Each point is reached from the start by the listed moves, each made once or not at all, plus a little noise. Is the number of moves made odd or even? Then give how often each move was made.

Moves:
(1): 43 -16 7 -13 34
(2): -24 65 23 -4 43
(3): -7 -10 48 24 -37
Start: -5 0 -15 -21 0
Points:
-32 60 10 -26 44 -> odd (0, 1, 0)

Moves:
(1): 45 -28 14 1 25 35 2 -24 -3 7 6
(2): 6 54 -2 3 6 -10 35 -11 -10 -7 18
(3): 8 1 40 -3 -5 -5 9 27 -37 -13 -9
(4): -6 5 15 37 -4 -6 -10 -19 2 -21 -9
(5): -23 -8 -6 19 45 10 7 30 5 -13 7
(6): -1 24 17 0 -15 18 0 22 26 11 23
(7): -1 -23 -3 15 -19 13 42 1 10 12 -16
(8): 27 6 -24 31 -8 -29 -3 26 7 11 16
(9): -4 -7 12 -18 4 -23 20 -1 33 -14 10
Start: 0 30 10 7 -13 -39 -12 -11 6 -9 -12
Points:
43 -1 78 89 9 -27 53 52 53 -31 18 -> even (1, 0, 1, 1, 1, 1, 1, 1, 1)
-1 55 12 94 5 -44 -15 47 46 -20 23 -> even (0, 0, 0, 1, 1, 1, 0, 1, 0)
65 23 29 23 -7 -37 5 13 67 6 45 -> even (1, 0, 0, 0, 0, 1, 0, 1, 1)
37 -15 31 61 -8 2 23 -54 15 -10 -29 -> odd (1, 0, 0, 1, 0, 0, 1, 0, 0)
11 32 19 57 18 -59 -2 70 -14 -22 -3 -> odd (0, 0, 1, 0, 1, 0, 0, 1, 0)
53 50 90 4 -13 -11 95 5 24 -11 20 -> even (1, 1, 1, 0, 0, 1, 1, 0, 1)
-15 75 15 42 5 -7 70 32 37 -6 21 -> even (0, 1, 0, 0, 1, 1, 1, 0, 0)

Moves:
(1): -6 19 -3 7 -18 -13 -48 -5 2 -26 -7 11 -2 20 -3 14 5
(2): -17 12 1 -15 3 -8 -12 -13 -5 -11 -16 21 3 1 -9 9 26
(3): 32 1 7 -10 -20 11 9 10 -2 1 -7 4 7 -7 2 -4 4
(4): -9 10 11 -3 8 11 8 -4 19 -23 -17 6 10 -3 6 -19 -7
(5): 1 -13 -15 -12 7 -6 3 5 8 -13 -15 -4 3 11 4 -10 -10
(6): 10 -10 4 -7 -5 9 17 -9 16 0 3 11 -22 -14 8 -9 -5
(7): 0 12 -19 11 -9 3 5 6 1 16 6 20 -12 23 0 -9 5
(8): -13 12 -20 -15 19 7 3 2 30 -21 -18 18 16 6 2 15 -21
(9): -13 -16 -9 3 11 -3 -12 12 9 23 -13 -2 7 9 7 -15 -23
(10): 20 -10 -11 3 1 -19 7 9 -23 -22 5 41 8 -10 4 8 -8
(11): -19 -5 -23 8 -2 5 -9 -16 21 7 7 -1 21 5 -14 5 7
(12): -7 -22 1 22 -3 -3 -4 37 -15 3 0 18 -5 10 -3 17 5
(13): 2 -3 -9 -2 -9 -7 12 2 6 7 -1 -5 -6 -2 -18 -5 -28
(14): -10 -10 -16 9 -4 16 0 -3 -12 11 -8 -12 2 -6 6 -1 -5
Start: 3 -1 24 29 6 -25 2 -18 -2 -2 15 15 -8 -7 9 -5 18
Points:
-39 -18 -51 24 -1 11 15 15 66 10 -53 95 16 13 -5 -19 -23 -> odd (0, 1, 1, 1, 0, 1, 1, 1, 1, 0, 1, 1, 1, 1)
8 -30 6 42 -19 -35 -46 44 -2 -18 -26 37 2 40 12 1 -6 -> odd (1, 0, 1, 0, 1, 0, 0, 0, 1, 0, 0, 1, 0, 0)
-46 -18 -42 29 0 -4 -14 -9 68 -60 -44 57 10 23 -2 1 -40 -> odd (1, 0, 0, 1, 1, 1, 0, 1, 0, 0, 1, 1, 1, 1)
-24 3 -7 69 -19 -16 -27 -4 40 -26 6 81 -18 35 -2 -6 29 -> even (1, 0, 0, 1, 0, 1, 1, 0, 0, 0, 1, 1, 0, 0)
